Every row gives one point. Two turns around zero, p and q, are shown by what they do to some points. Where does a point land after both, in the order given? Backwards means that the second turn is done in reverse. Each puzzle has new turns, and all numbers are rounded.
In the rows, zero is written as 128.

Turn p:
[142 118] -> [123 112]
[161 141] -> [151 101]
[ 81 125] -> [110 172]
Turn q:
[153 132] -> [142 107]
[137 127] -> [131 119]
[101 144] -> [132 159]
[ 80 133] -> [113 174]
[169 104] -> [123  81]
Where do these land?
q, then p: [151  96] -> [ 89 136]
q, then p backwards: [107 141] -> [106 139]
p, then q: [133  87] -> [ 97 155]
p, then q: [107 156] -> [162 122]
p, then q: [142 160] -> [139  95]

Turn p:
[110 123 115] -> [115 114 141]
[122 105  80] -> [105  81 119]
[103 136 118] -> [107 125 147]
[163 156 181] -> [162 186 111]
[148 102 154] -> [169 125 121]
[122 147 120] -> [109 138 129]
Turn q:
[133 163 117] -> [145 159 118]
[106 119 158] -> [ 93 127 143]
[129 146  88] -> [152 138  93]
[145  83 149] -> [123  86 159]
Where do these land?
p, then q: [109  90 124] -> [122  96 156]
p, then q: [114 124 110] -> [108 116 128]
p, then q: [152 137 133] -> [147 136 112]
q, then p: [ 81 158 165] -> [ 88 157 173]
p, then q: [147 151 140] -> [143 152 112]
q, then p backwards: [164 108  96] -> [144  80 139]

Turn p:
[124 156 102 134] -> [101 100 133 128]
[109 131 141 112] -> [149 120 143 121]
[136 118  95 110] -> [129 108 107 155]
[125 108  99 161] -> [ 99 143 132 163]
[146 126 203 122] -> [163 169 124  73]
Turn q:
[175 168 125 101] -> [146 148 156 183]
[109  91 103 165] -> [104 114  78 107]
[102 147 150 114] -> [125 135 162 106]
[152 115 145 147] -> [136  95 122 141]
[108 125 117  85] -> [148 167 133 107]
[122 122 129 156] -> [109 109 118 123]
Where do these land?
p, then q backwards: [121 138 144 132] -> [113 130 138 120]
q, then p backwards: [117 129 134  93] -> [117 118 162 129]
p, then q backwards: [129 154 139 134] -> [102 126 139 135]
q, then p backwards: [112  31 133 124] -> [184 153 161  58]
q, then p backwards: [176 158 116 138] -> [109  93  85 134]
q, then p backwards: [120 132 125 136] -> [132 135 125 137]
q, then p: [121 153 105 140] -> [120 119 162 124]

Turn p:
[167 115 157 151 112 124] -> [149 129 119 174 112 149]
[121 143 145 154  89 111] -> [123 146 144 138  83 147]
[159 152 128 100 129 122] -> [172 142 124 118 133 119]
[119 143 125  97 196 184] -> [141  84 159 108 196  98]
[131 114 140 160 115  78] -> [120 121  98 140  77 144]
[ 94 107 107  87 149 163] -> [101 124 132  96 188 126]
[114 120 135 134 120 113] -> [116 126 123 123 113 142]
[119 129  87 141 115 127] -> [101 151 123 127 121 100]
Turn q:
[108 153  97 178 143 184] -> [ 95  91 136 190  97 105]
[119 124 136  80  99 104] -> [125 160 102  81 128 135]
[113 121 157 125 129 125] -> [141 129 137 107 125 107]
[115 131 152 124 129 114] -> [138 142 140 111 125 113]
[157 158 155  83 127  96] -> [171 177 117 109 116 154]
[121 113  84 157 148 128] -> [ 92 103 152 150 141 145]
[124 112 134 149  89 109] -> [116 142 119 124 167 102]
[167 111 108 128 160 163] -> [145  80 121 151 126 163]
Where do these land?
q, then p: [149 135 102 129 135 133] -> [109 125 144 149 136 118]
p, then q: [177 124 119 123 141 101] -> [116 135 121 159 157 165]
q, then p: [115 127 147 125 165 127] -> [148 136 126 139 130 164]
p, then q: [117 169 111 140 115 186] -> [173 160 166 115 122  96]
p, then q: [163 108 132 132 128  96] -> [103 121 111 160 147 146]
q, then p: [ 92  97 124 125 149 124] -> [124 121 121 106 145 171]
p, then q: [ 65  96 159  99 135 172] -> [142  71 148  89  73 110]
p, then q: [142 150 125 162  97 132] -> [135 158 124 149 142  94]
q, then p: [131 146 132 117  88  82] -> [154 123 156  94 119  89]

Turn p:
[126 126 125 137 142 156 143 109] -> [116 104 150 123 119 121 131 144]
[165 153  74 158 151  75 128 162] -> [137 101  99 152 153 192  77 102]
[139 180 142 161  94 113 159 209] -> [168 173 140  91 141 161  47 120]
[122 106 137 130 106 140 122  81] -> [132 131 145 150 109 116 169 150]
[174 124  76 107 125 112 130 154] -> [101 126  96 140 103 177 105 100]
[ 78 129 146 114 118 124 145 120] -> [139 142 112 108 137 100 140 166]
[133 111 167 127 129 122 133 126] -> [154 130 134 111 122 115 149 113]
[114 117 132 124 117 147  91 120] -> [114 145 136 153 128  97 139 124]
[ 95  94 148 122 157 155 119 103] -> [120 101 133 126 125  71 157 136]
[135 141 133 101 142 137 110  96] -> [ 98 126 136 127 144 130 164 125]
Turn q:
[125 137 119 173 110  83 114 153] -> [136  75 118 142  98  96 144 122]
[160  92 119  93 169 109 134 139] -> [ 96 143 173 122 151  94 103 145]
[ 83 101  83 116 147 142 104 107] -> [138 163 151  96 136 118 187 127]
[145 150 149 151 126 153 109 163] -> [111 107  89 102 110 133 104 117]
[132 134 164 130 163 141 141 130] -> [ 91 135 105 136 154 136 116 128]
[119 115 100 146  82 155 121 104] -> [176 134 137 114 114 146 143  90]
[128 182 140  91 130 117 107 120] -> [116 149 112 141  90 147 123 175]
[155 142 146 134 114 147 144 108] -> [134 140 115 147 125 149  97 108]
[124  94 102 152 147  96 183 156] -> [146  99 138 142 182  71 129 126]
[ 74 154 161 101 134 143 136 136] -> [121 129  97 123 150 171 152 171]
[163 108 127 122  87 124 115  92] -> [144 134 170 144  99 149 109  98]
Where do these land?
q, then p: [105  93 155 156 117 120 103 135] -> [135 107 124 114  93 100 156 154]
p, then q: [120 108 139 147 109 101 100  94] -> [134 115 105 155 139  98 102 100]
p, then q: [132 175 152 106 127 112 102 160] -> [104 184 104 140 119 126 140 153]
p, then q backwards: [123 125 109  94 107 168 158 112] -> [127 149 135  99 149 116  76 139]
p, then q backwards: [152 159  81  85 155  98 142 171] -> [138 143 193 143 135 191 125 147]
q, then p backwards: [ 88 146 156 124 132 147 142 107] -> [134 148 111 107 117  84 122 105]
p, then q: [151 102 140 128 176 178 158 111] -> [130 101 186 137 161 172 136 133]
p, then q: [152 132 130 144 126 101 141 145] -> [124 155 133 114 115 137 109 106]
p, then q: [129 112  89 167 104 127 107 118] -> [127  94 104 121 110 119 134  81]

Turn p:
[109 124  70 127 112 139 119  92 104] -> [116 112  87 150 115  72 117 123 136]
[128 157 142 129 103 101 157 161 113] -> [105 116 118  76 124 158 122 128 115]
[100 131 101  93 122 160 121 122 106] -> [102 119 108 147 135 107 100 138 166]
[130  82 175 190 156 118 121 155 147] -> [203 121 186 110 112 144 143 135 115]
[151 175 128 113  94 105 145 126 137] -> [ 90 144  94 102 135 152 146 111 110]
[ 98 138 112  94 104 122 152  98 134] -> [ 88 106 102 128 155 108 149 136 140]
[127  96 142 162 187  98  99 151 137] -> [165 110 192 150  93 141 130 119 108]
[130 110 122 128 137 170 113 108 111] -> [151 140 118 157 137 107 105 141 143]
[132 117 141  94 104 129 114 105  98] -> [126 116 108 139 172 125 102 108 130]
[133 114 159 158 131 115  97 169 164] -> [165 137 170 109 109 157 148 100 141]
[171 147 122 112 119 113 175 155 156] -> [ 86 171 142  88 133 138 143 134 101]
[126 145 122 136 167 168 122  96 128] -> [139 144 112 178 116 128 130 164 133]
Turn q:
[106 150 123 142 100 141 137 148 165] -> [104 113 130 134  87 106 126 102 112]
[131  87 114  87 116 167 172 179 106] -> [135 134 120  69 100 170 127 150  68]
[117 149 109 161 145 150  98 118 137] -> [155 112 119 137 119 100 104 103 154]
[167 108 146 123 126 158 170 154 158] -> [ 99  98 130  93  98 132 124 177 114]
[141 134 111 163 115  94 118 130 139] -> [ 99 124 104 127 144 107 138 105 151]
[119 130 126 139 145 103  77  82 117] -> [155 125 130 166 174 124 130 107 162]
[107 128 134 150 163  94 109 118 114] -> [127 149 123 152 154 141 103 111 163]
[168 127 102  81 110 147 167 160 164] -> [116 108 108  96  74 142 176 161 105]
[135 150 162 117 140 102  89 129 104] -> [135 151 171 132 150 136 142 118 166]
[102 118 149 114 147  97 111  97 129] -> [130 135 142 175 155 154 125 125 138]
[135  93 133 109  86 168 157 137 109] -> [132 117 137  91 131 129 131 148  62]
[107 163 127 151 143 115 130  84  94] -> [149 171 124 164 149  94 110 126 141]
Where do these land?
p, then q: [127 146 121 107  90 113 180 122 140] -> [144 164 111 148 100 172 125 124 109]
q, then p: [114  97  59 171 104 147 118 144 103] -> [ 91 124 111 188 135  81 104 101  99]
q, then p backwards: [149 120 131 139  86 112 139 138 133] -> [128 130 111 110 111 101 159 120 142]
q, then p: [117 177 170 146 117 139 144 134 127] -> [137  93 116 108 135 173 149 101 128]
q, then p: [ 99 107 161 131 194 105  94 114  91] -> [166 183 136 177 102 167 147 134 149]
p, then q: [124 129 104 120 144 129  67 111 142] -> [104 108 111 153 152  79 113 126 130]
q, then p: [150 140  93 110 159  96 119 128 168] -> [121 155 129 100 115  82 165 146 143]
p, then q backwards: [162 150 157 101 125 117 152 126 110] -> [115  79 136 126 122 108 151 135 105]
p, then q: [116  97 147 108 134 138 133 156 110] -> [128 103 161 130 130 155 123 129 154]
q, then p: [121 118 139 147 128 184 133 107 155] -> [160 116 152 117 135 117 102  81 120]

Turn p:
[150 135 103 130 135 152 138 155 119] -> [129 164 146 134 145 105 120 140 128]
[125 107 157 154 116 102 139 159 132] -> [136 128 117 156 111 165  98 145 135]
[111 142 131 102 152 132  86  91 150] -> [ 98  88 117 109 138 113 169 116 141]
[ 94  98 137 163 122 103 128 151 137] -> [144 120  85 149 133 162 105 143 136]
[109 169 123 100 159 104 101  96 121] -> [134  86 147  97 145 127 176 123 150]
[156 147 126 120 103 150 127 139 124] -> [124 150 149 139 110 106 139 138 109]
[168 117 118 134 124 130 129 118 121] -> [132 132 145 143 118 101 110 109 128]
[ 96 116 139 162 121  92 159 140 163] -> [146 118  87 115 108 160  92 157 144]
[119 135 144  89 161 135 119 100 131] -> [ 94 106 143  99 141 135 150 107 135]
[138 107 105 112  97 149 144 137 107] -> [136 150 137 134 138 115 112 121  80]
[141 135 126 143 118 159 138 122 103] -> [137 166 134 133 120 119 137 108 121]
Turn q:
[138 113 150 148 137 170 136 109 139] -> [144 148 136 107 148 161 158 121 130]
[143 127 117 134 138 155 115 121 139] -> [130 141 136 138 120 159 141 122 123]
[142 122 111 118 147 126 104 120 139] -> [128 133 145 158 116 135 131 111 126]
[130 145 134 147 150 123 127 174 143] -> [121 141 114 140 105 114 157 160 148]
[114 143 164 125 142 120 112 107 114] -> [129 135 169 102 127 109 123 128 138]
[ 86 132 121  31  85 129 164 120 119] -> [ 60  74 103  92 141 115  90  72 123]
[144 139 151 134 104 118 142 138  72] -> [115 121 136 111 163 117 104 176 113]
[144 120 119 146  93 120 124 118 146] -> [153 133 110 140 137 148 102 128 141]
[143 104 122 138 147 108 125 125 139] -> [148 136 131 158 137 116 140 120 129]
[135 138 107 138 140 124 139 106 137] -> [138 154 121 134 120 127 123 114 109]
[ 89 124 111 148 126 114 120 170 121] -> [143  92 107 130  95 107 140 155 128]
Where do these land?
q, then p: [107 125 112 123 116 115 103 124 169] -> [127 113 103 135  97  93 122 119 114]
p, then q backwards: [149 163 144 173 160 160 116 127 109] -> [146 135 160 131 164 120 119 133 188]
q, then p: [166 155 159 135 156 134 104 137  89] -> [114 151 137 138 118 185 147 164 146]
q, then p: [150 134 129  94 107 125 157 105 128] -> [126 111 115 113 158 124 163 113 148]
q, then p: [114 126 107 121  94  96 154 136 137] -> [149  97 116 142 157  95 122 126 128]
p, then q: [155 112 130 114 132 108 158 141 141] -> [131 105 160 129 119 137 126 138 159]
q, then p: [ 86 122 100 111 120 136 120 145 136] -> [138 119 106 134 129 119 106 108  86]
q, then p backwards: [140 134 165 154 147 127 119 111  90] -> [139 162 100 100 132 129 148 157 111]
q, then p: [103 112 101 118 143 121 132 117 142] -> [152 117 126 124 114 118 117  96 116]
q, then p: [143 113 127 154 122 156 103 126 104] -> [102 169 142 149 128 137 123 122 129]
p, then q: [ 93 112 134 111 112 130 141 140 162] -> [109  84 127 135 108 137 137 135 103]

Turn p:
[162 122 131 135 132  75 157 123 105 154  93] -> [125  79 144 151 147  84 119 132  95 135 102]
[ 99 122  84 150 106 136 130 115 106  88 112] -> [143 122  92 136 145 168 134 146 103  86 142]
[152 110 161 117  96 134 118 149  98 132 124] -> [145 131 164 103 141  95 148 116 116 114 147]
[110 173 123 137  97 150 121  99 101 165 170] -> [ 98 180 130 152 144 109 122 175 149 110 158]
[128 119 106 120 132 148 181 102 159  95 149] -> [132 152 119 166 133 180 112 103 104 155 134]
[ 98  97 147 107 167 156 136  78 152 158 118] -> [ 96 170 108  92 134 139 108 127 108 170  84]
[167 164 137  98 149 112 118 148 124 144  98] -> [121 106 123 136  99  69 119  97 137 124 121]
[160 125 127 141 124 152 105 136 139 129 171] -> [135 146 160 126 138 140 112 112 172 118 141]
[150 121 108 117 107 123 136 150 171 111 110] -> [127 110 148 147 100 153 142  90 118 113 118]
[139 113 155 162 110 126 129 166 128  93  91] -> [191 105 147 116 111 130 150 127 112 109 116]
[ 89 109 166 142 160  84  92 117 137 102 156] -> [143 110 103  99 153 143 168 149 174 175 110]
[ 83 160  92 112 155 139 113 153 117 163 145] -> [ 82 124  99 113  92 128 103 161 150 127 163]
Turn q:
[100 137 113  93 142 134 122 113 141  98 146] -> [120 100 165 113 125 117 138 133 103 102 115]
[140 155 164 144 133 163 133  87 117  93 116] -> [142 151 135 139  85  76 143  97 118 120 138]
[159 139 158  92  89 165 145 121 139 118 131] -> [118 125 165 125  87 115 134 123 141 157 176]
[101  89 163 155  95 101 165 166 115 141 112] -> [122 139  78 102  99 184 132 114 140 166 109]
[159 111 146 171 123 102  78 103  91 137 157] -> [110 177 107 159 138 106  65 125 110 142 109]
[159 152 131 113  83 114 164 133 147 108 124] -> [130 138 143 138  82 149 147 165 132 138 163]
[114  98 102 132 147 117 101 151 176 157 129] -> [115  75 111 143 165 144 113 141 153 121 106]
[ 85 113  80 116 145 110  82 116 159 166 102] -> [104  98 126 118 183 118 131 157 169 100  78]
[101 149 119 160 100 153 128 148 113 171 159] -> [124 123  83  97 156 106 132 147 107 169 145]
[141  84  92 114 141 114 168 137 128 134 115] -> [146 122 127 107 134 179 109 129 155  94 141]
[146 145 155 108 145 123 135 122 107 134 126] -> [154 151 157 134 128 126 130 113 126 146 127]
[163 153 153 129 158 124 146 101 121  94 138] -> [169 148 154 158  97 114 123 114 104 115 134]
[ 94 139  88 138 162 145  97 165 109 111 109] -> [109 120 111 128 184 129 167 105 104  92 120]
Where do these land?
p, then q: [126 155 131 103 118 134 165 115 110 141 130] -> [135 153 105 123 146 126 125 149  95 140 111]
p, then q: [192 127  76 101 120 136 131 181 149  93 125] -> [ 97 133 127 121  66  75  66 119 121 108 123]
q, then p: [103 159 118 158 167 106 114 119 130 146 109] -> [149  82 112 149 115 120  98 113 109 122 105]
q, then p: [146  88 109  77 123 146 125 148 172 110 106] -> [149 171 144  95 132 183 152 125 129 162 116]
p, then q: [123  98 151 148 169 127 107 150  87 110  94] -> [115 136 183 141 150 168 100 125 155 111 145]
q, then p: [163  99 104  99  99 174 114 159 137 157 152] -> [ 97 146 136  84 140 159 125 141 177 173 140]
q, then p backwards: [125 122 172 157 116 101 128 111 126 138 155] -> [120 144 144 133 172 141 160 118 148 139 107]
q, then p: [ 95 160 140 144 131 143 133  92 135 124 158] -> [117  80 138 133 149  99 149 122 106 122 139]
p, then q backwards: [100 143 132 130 138  81 125  77 104 149 152] -> [118 153 107 150 101 119  78 147 144 171 122]
q, then p: [120 157 164 133 141 119 100 110 111 117 135] -> [134 111 120 145 136  86 134 157 114 121 108]
q, then p: [112 150 148 155 105 105 101 119 110 132  90] -> [116 113 110 168  87 121 125 158 108 118 116]
p, then q: [164  98  61 117 102 161 142 137 140  94 120] -> [107 143 136 118 101  64 104  86  96  95 139]
p, then q backwards: [108  97 117 109 111 141 154 181 147 125 144] -> [139 123 140  87 103 138 166 158 124  97 149]
q, then p: [118 140 169 161 152 116 152  93 133 157 122] -> [110 100 151 160 128 104 125 103 122  91  94]
